Rows are points. To make a cloud, some directions were put in groups of two or more. Within a group, all points are equally far from the middle, so they leave a hole (a ring in 2 directions, a hollow ball in 3). The other directions are filled evenly. Then the cloud was stretched, turned, moved and blurred a little. How many holes are there, and how many directions does each take, smallest first?
(in the rows, 128 means zero)

Cloud (21 x 3)
[[135  84 122]
 [127  62 129]
 [131 101  76]
 [160 135 173]
 [127 114 158]
 [177 144 118]
 [109 159 124]
 [151 139 163]
 [114  77  57]
 [115 145 161]
 [ 95 155 103]
 [104  60 136]
 [126 138 163]
 [105  71  96]
 [173 132  82]
 [125 182  88]
 [ 71  54 147]
 [158  57 162]
 [117 157 123]
 [170 166 103]
 [109  85 169]]
Holes: 0

Cloud (46 x 6)
[[168 119 110 196 114 165]
 [132 115  90 125 133 145]
 [149 132 138  90 144 151]
 [171  95 185 186 144 103]
 [166  61 133  98 104 139]
 [157 160 123  79 175 161]
 [136 110 106 101 158 124]
 [163  53  87 146 103 132]
 [128 101 163 125  90  71]
 [142  97 134 129 117 154]
 [179 128 136 170 105 147]
 [112 138 153  87 100 156]
 [133 155 195 170 154 103]
 [189 190 156  83 198  68]
 [126 158 125  74  77 173]
 [188 143 170 177  84 153]
 [135  93 110 116  93 158]
 [156  70 131 185  99  96]
 [ 97 180 145 157 194 133]
 [ 82 106 208 108 170  97]
 [128 115 131  75 140 117]
 [156 109 200  97 154 156]
 [105 150  98 168 134 126]
 [111 165 182 103 140 143]
 [140 115 167 127 109  81]
 [105 137 158 106 130  81]
 [165  76 121 182  98 130]
 [153 176 134 146 201  87]
 [186 140 186  78 179  91]
 [ 81 111 186 126 117 163]
 [ 72 145 122 144 177  93]
 [132 145  97  82 200 150]
 [142 132 184  71 131 152]
 [154 108  90  87 157 124]
 [ 98  66 121  71 152 141]
 [ 97 139 176 127 157 158]
 [131 176 150 175 154  76]
 [129 119 141 130 194  88]
 [134  92 195 104 166 111]
 [162 169 157 174 152 127]
 [ 93 118 123  66 146 173]
 [ 80 176  92  48 184 120]
 [124 105 156 154  85 157]
 [ 80 129 137 130 161 165]
 [137 165 132  66 177  79]
 [ 87 135 167 137 141 134]]
Holes: 0

Cloud (86 x 8)
[[ 48 121 142 108 114 116 105 181]
 [137 120 102 149 134 173  75 137]
 [117 102 103 133 114 193 168 119]
 [140  71 134  78 124 161  94 142]
 [149 144 123 173  98 138 116 163]
 [ 67 139 163  74 108 141 120 171]
 [ 49 109 145 117  93 159  92 121]
 [169 162 140 140 189  91 156 109]
 [112 147 156 107 114  45  93 156]
 [127  90  91 114 130  97  66 130]
 [115 161 205 113 146 168  92 102]
 [100 152 208 121  80 138 146 127]
 [ 97 159  92 167 147  69 111 104]
 [153  71 179 113 163  69 154  97]
 [108 171 187 143 115 123 118 178]
 [ 83 138 185 151 143 184 134 148]
 [140 111 172 180  98  76 147  81]
 [127 115 190 144  75  86 167 108]
 [113 140 191 162 147  63 118  73]
 [112 157 170 153 199  97 121  91]
 [116 150 195 129 119  74 117  56]
 [ 93 141 133  89  97  90  69 156]
 [121 104  95 124 179 159 133 172]
 [137 116 106 159 100 163 111  64]
 [133  68 126 106 138  65 155  80]
 [135  92 214 125 105 151 104 144]
 [ 65 147 134 144 182 125 179 104]
 [131 130 193 112 103 111 143  46]
 [145 107 145 149 134 203 126  84]
 [131 110  80 106 110 121  94  72]
 [ 70 179 117 133 132 143 129  64]
 [117  97  87 127 129  66 104 157]
 [117  82 128  87  81 171 127 122]
 [ 85 175 156 160 143 118 178  80]
 [100 122 182 175  87 150 100 116]
 [101 147 208  72 137 160 139 132]
 [160 146 155 144 157 126 137 190]
 [ 41 132 138 113  89 107 150 143]
 [126 129  83 177  87 117 144 125]
 [128 135  86  86 124  98 173  93]
 [ 76 182 125 132 121 182 131 125]
 [ 47 141 142 135 111 175 139 142]
 [141 110 124 101  82  90  97 161]
 [104 100 195 129  83  70 147 138]
 [144 163 184  94 190 119 103 108]
 [161 164 128 147 123 163 182 131]
 [104 107 123 176 104 135 190  91]
 [ 93 143 109 125 154 175 113 177]
 [110 168 204 114 154 173 147 122]
 [ 95 164 160 162 134 114  83  62]
 [161 151 138 151 108 162 155 162]
 [173 141 149 138 171 142 172 162]
 [132  47 137  91 178 127 124 115]
 [110  50 176  94 142 112  80 120]
 [129 124  81 128 167 148 188 112]
 [ 58 155 136 149 147 138 188 119]
 [110 114 151 159 146 150 116  38]
 [ 74 160 111 127 185 122 170 102]
 [ 56 125 143  96 149 104 164 177]
 [116  68 114 113 120 131  84  66]
 [171 144 147  92 173  95 175 126]
 [ 82  67 157 104 166 100 180 123]
 [168 102 159 117 119 103 144 186]
 [109 172 175  94 117 102 172 166]
 [117  79 116 151 160 127 118  49]
 [151  70 204 148 142  99  99 137]
 [ 86 151 149 152 172 127 132  52]
 [128 118  77 120 190 115 149  94]
 [ 86 132  99 116 110  75 119 175]
 [139  76 160 125  77  64 122 127]
 [ 58 120 137 181 121  78 114 103]
 [111 193 181 124 131 122 173  85]
 [117 115 209 144 110  85  74 107]
 [ 48 136 142 159 101 144 163 132]
 [182 139 146 139 107 127 140  53]
 [116 199 177 117  91 125 113  90]
 [168 131 154 109 128  86  65 145]
 [173 120 152 156 120  97 120 177]
 [117 147 215  91 150 158 103  96]
 [112 140 184 107 148  48  80 118]
 [141 126 132 166 107 152 160  53]
 [ 92 154  85 111 107 106  76  95]
 [ 50 159 124  95 107 157 139 100]
 [167  99 154 125 116  78 167 167]
 [148 133 151  61 149 144  85 152]
 [108 175 137 158 184 109 177 124]]
Holes: 3 (2, 2, 4)

Cloud (95 x 9)
[[149 142 125 160 122 130 183  57 155]
 [134 176 185 141  48 127 141 123 158]
 [179 123 196 117 132 161  96 125 177]
 [115  67 117 109  64 156 140 127  71]
 [157 185 173 115  64 120 109 182 126]
 [142  86  80 179 150 143 126 131 105]
 [123 116 119 153 148  91 156 201 202]
 [174 155 134 173 153  67 110 156 136]
 [ 71 177 135 162  81 189 101 147 133]
 [139 187 162 161  90 128  92  99  78]
 [163 145 158 145 146 137 194 146 171]
 [104 119 139  99 162  65 105 119  84]
 [121  70  98 131 181  95 160 117 118]
 [ 80 172 166 155 142 186 105 141 159]
 [167 101 134 138 149 151 163 111 177]
 [162 103 164 141  79 170  63 149 108]
 [150 169 126 184 118 138 150  76  88]
 [141 100 115 163 160 167  81 155 151]
 [169 175 183 118 105  98  96 138 124]
 [182 148 126 191 129 160 100  94 108]
 [138 165  89 127  71  97 125  97 128]
 [133 110 166 148 151  75 151 195 163]
 [ 77 164 116 162  70 143  74 109 106]
 [168 136 176 122  92  79 139 106 143]
 [176 109 171  74  66 170  63 118 158]
 [172 130  83 128  72 112  60  88 121]
 [110 191  82 162  77 162 143 134 117]
 [ 86 114 174 136  98 162 151 107  98]
 [167 119  95 166 145  70 102 127 138]
 [142 187 121 161 162 143 109 132 198]
 [148 123  76 141 108 141 104 157 182]
 [136 168  66 142 139 153 186 113 113]
 [112 202 141 160 175 144  99 137 185]
 [100 125 203 148 105 103  66 188 133]
 [107  92 161 163  82 159 108 132 105]
 [ 86 179 118 160  72 112  86 119  94]
 [152 127  81 128 123 112 128 156 187]
 [114 103  75 109 159  85 122 188  84]
 [116  76 147 167 103 100  85  61  74]
 [115 161 100 128 107 186 165 106  87]
 [115 181 137 110  71  98 133 142  62]
 [148  98 118 186  97 134 139 102 157]
 [169 102 143 105 154 101 128 200  80]
 [178 159 130  90 168 122 131 115 111]
 [127 194 185 128 115 171 134 152 135]
 [143 107 149 116 148 160 106 193 185]
 [ 93 139 153  77 121  97 113 169  92]
 [111 141 154 129 187 138 108 115  84]
 [ 76 132  94 175 159  94  99 156 150]
 [141 167  99 113 103  67 134  95 104]
 [150  99  74 118 128 137 142 181 135]
 [185 113 138 173  86 140 109  53  93]
 [147  77 149 173 152 124  96  84 162]
 [ 86  83 126 124 154 174  96  74 181]
 [156  58 142 137 132 159 170 108  83]
 [160  97 138  93 121 149 123 193 121]
 [158  77  98  85 126 140  65 124 150]
 [178 111 153 177 164 116 103 116 134]
 [160 123 126 178 158  76 130 155 149]
 [105 161 145 107 136  61 157 142  64]
 [ 64 169 127  86  56 137 143 186 136]
 [144 169 117 181  86 142  86  65 142]
 [ 82 140 147 107  77 174 116 153  99]
 [140 177 143  74 132 109  76 121  95]
 [ 76 148  95 144  80 124  48 107 109]
 [101  70 154 145 124  82 151 100 180]
 [ 83 121 119  96  99 186 114 128 112]
 [173 141 154 105 132  92 142 214 133]
 [153 134 145 182  75  97 100 127 159]
 [128 176  95 164 166 130 130  83 134]
 [119  86 190  99 141 113 137 164 122]
 [111 111 137 153 118  67  86 174 182]
 [120  70  96  95  81 135  52  96  83]
 [ 93 110 177  84 156 154 127 122 140]
 [133 179  81 151  86 132 103 154 195]
 [175 107 169 119 150 104 181 155 136]
 [160 157 156  56  98 117 118 112 122]
 [110 104 138  50 133 132 141 113  66]
 [ 94 166 169  96  83  94 157 148  91]
 [118 153 161 122  94  81 188  76  87]
 [170 150 132 129  90 183 120 191 128]
 [111 171 127 135  66 196  85  80 143]
 [ 90 142 206  90 108 109 124 105 137]
 [169 124 115 177 134 113 165  86 141]
 [129  84  67 110 142  80 150 174  99]
 [164 157 157  93 109 158 162 202 156]
 [ 57 135 138 112  51 113 138  82 171]
 [ 99 115 147 113  75 143  88 110  54]
 [ 78 127 177  99  59 139  50 113 133]
 [ 91  90 168 129 115 179 159 147 134]
 [124 181 154  98 161 147 142 144 157]
 [ 90  78 103 129 133 171  96  93 174]
 [100  71 125 163 142 143  85  58 169]
 [134  76 168 148  42 133 166 105 151]
 [112 183 182 122 153 161 117 138 147]]
Holes: 2 (2, 4)

Cloud (93 x 9)
[[ 69 144 168 152 199 140 155 126 177]
 [136 100  52 146 130 147  91 114 126]
 [158 128 132  82 148 117 110  72 100]
 [142 119  79 127 160 166 112 130 174]
 [181 145 146 106 123 174 120  99 118]
 [185  75 125 135 169 110 127 149 127]
 [120 158  74 112 135 170  68 124 160]
 [110 106  67 184 133 156  83 137 191]
 [ 89 136 185 180 196 147 131  96 181]
 [106 149 107 136 191 212 105 130 131]
 [105 112 109 156 135 143 102 114 160]
 [213 160  67 182 162 106 118  61 176]
 [172 131 115 144  67 201  53 106 115]
 [156 127 136 188 108 165 126 171 125]
 [109 117 136 174 189 182  64 126 155]
 [124 146 111  98 126 167  70  94 136]
 [187 142  94  97 106 155 153 146 147]
 [120 156 100 161 235 104 126 117 159]
 [ 59 171 161 207 134 146 101 100 175]
 [188 150 205 179 183 133 110 106 118]
 [152 136  62 159 133 107 176  95  98]
 [ 93 159 119 167  87 170 106 122 128]
 [ 78 149  98 164 147 163 158 204 165]
 [157 145  75 144 101 131 141 102  93]
 [137 102 176 145 179 145 112 143 198]
 [159 125 165 173 203  96 176 146 140]
 [127  96 155 150 121 170 118 161 135]
 [192 198 100  97 143 162 109 123 177]
 [126 122  77 103 104 153 136 170  72]
 [129 121 106 161 155 122 173  96 114]
 [ 46 168 110 137 106 153 145 145 164]
 [199 126  63 167  86 127  97 106 151]
 [136 136  81 127 117 154 133 127  90]
 [ 73 118 150  99 121 175 138 168 150]
 [210 100 125 120 118 170  96  77 133]
 [ 80 131 102 171 189 170 184 193 151]
 [ 48 146 131 168 150 125 109 109 122]
 [172 106  96 127 115 152  89  44 153]
 [139 118 176 132 193 125 168 125 121]
 [170  72 144 143 157 196  38  82 123]
 [148 125 102 171 122 127 127 157 140]
 [206 128  65 157 131 151 135  95 160]
 [208 150 164 124 144 130  92  97 142]
 [155 165  75 156 144 204  80 146 147]
 [ 97 152  29 135 143 162 107 122 159]
 [145 106 102 117  86 122  99 154 116]
 [ 75 126 118 163 140 154 106 154 135]
 [ 58 121 128 172 133 161  71 113 176]
 [ 59  76  93 117 178  99 124 122 150]
 [148 159 205 123 171 124 117 134 187]
 [ 52 190 113 167 174 155 108 115 160]
 [175  93 113 136 165 160 147 134 136]
 [170 123 113 153 137 121 165  88 107]
 [164  81 125 104 127 195  87  79 152]
 [129 145  94 139 151 152 163  87 134]
 [116  93 148 172  88 190 105 149 123]
 [ 75 146 131 182 183 159  77  82 186]
 [141 120 101  97 133 110 171 140  74]
 [117  87 111 162 110 195 146 148 125]
 [153 127  80 154 165 104 141 105  93]
 [129 141 116 146 153 159 120  95  91]
 [107 138 116 186 238 108 157 147 143]
 [153 113 128 155 174 110 131  50 120]
 [121  87 132 154 130 103  92  63 144]
 [155 121 121 115 164 159 130 168  93]
 [141 140  95 176 154 153 171 102 148]
 [ 92 114 134 118 188 121 167  81 146]
 [153 167  89 165 186 188 139 120 102]
 [189 175  92 130 174 125 137 105 155]
 [100 129  67 152 112 144 138 129 152]
 [159 179 117 155 148 130  91  65 179]
 [129 133  73 119 110 152  74  61 181]
 [ 77 133 135 146 232 119  88  88 183]
 [131  65 119  98 165 145 161 154 151]
 [ 87 123 138 124 125 167  96 165 113]
 [ 43 124 135 213 181 169  90 101 164]
 [129 167 108 139  69 210  79 117 168]
 [122 109 108 151 174 119 102 155 188]
 [138  99 130 142 129 203  99  76 113]
 [138 126 115 160 185 103 148  95 119]
 [102 175  47 149  98 135 164 195 160]
 [159 108 126 138 110 181 130 124  87]
 [150 136  85 102 171 101 103  51 161]
 [ 31 155 122 126 159 118 139 116 134]
 [ 74 128 130 129 135 139 114 142 148]
 [ 63 116 107 120 165 194  92 129 161]
 [190 164  88 133 111 151 134 124 130]
 [107 100 135 145 155  77 141  60 126]
 [120 151 122 100 126 110 197 112 153]
 [216 139 102 116 169 177  99 101 133]
 [160 144 118 166  93 144 180 120 144]
 [141 135 122 153 155 131 124  93 172]
 [131 122 202 118 139 103 132 127 177]]
Holes: 0
